Rows are points. Before rounding, the points of a table are all equally far from one centre. They may lie mostly on one side of it. Write the centre, to within rounding.

Points (7 x 3):
array([[ 44,  -5,  68],
       [-14, -28, -31],
       [-82,  31,  18],
       [ -4, -32, -27],
       [-20, -56,  -6],
       [ 45,  -7,   2],
       [ 11,  34, -24]])
Centre: [-18,   3,  33]

Points, 18 rows:
array([[  2, -51, -65, -19,  54,   1,   0, -15, -44, -17, -16],
       [-14, -62, -35,  22,  44,  27,  21,   7, -77, -17,  -1],
       [  5, -57,   6,  19,  69,  12,  58,  23, -45,  -6, -47],
       [  7, -45, -35,   1,  82,  -6,  32,   4, -36, -42,  -7],
       [-11,   7, -41,  10,  59, -41,  33, -37, -29, -20,  -5],
       [ 43,  -8,  -3, -15,  82,  17,   0, -16, -58, -12, -36],
       [  3, -35, -34,  -5,  14,  55,   1, -67, -44, -14, -15],
       [ -3, -55, -36, -17,  53, -11,  -8, -21, -27, -56,   6],
       [  5, -39, -52, -30,  67,  -2,  13, -17, -27, -37,  -1],
       [ 27, -24, -15, -28,  61, -17,  35,  -2, -64, -30, -16],
       [ 33, -18, -19, -33,  94,  -1,   1,   9, -35, -12,  -1],
       [ -5,   0, -58, -34,   9,  14,  18,  -2, -44, -18,  25],
       [-12, -14, -50,  34,  63, -22,  23,  37, -15, -19, -28],
       [ 23, -30, -48,  26,  77,   7,   4, -10, -55, -21, -21],
       [-39, -25,   0,   8,  77,   3,  44, -44,  10,  12,  38],
       [-16, -43, -29,  24,  91,   2,  11, -10, -24, -42,  14],
       [-19, -11, -13,  -1,  82,  12,   5,  -2, -51, -49, -40],
       [ 11, -50, -45,  -4,  80,  14,  -4,  18, -49, -13, -15]])
Centre: [ -3, -20,   9,   8,  25,  10,   6,  -5, -11,   5,  -8]
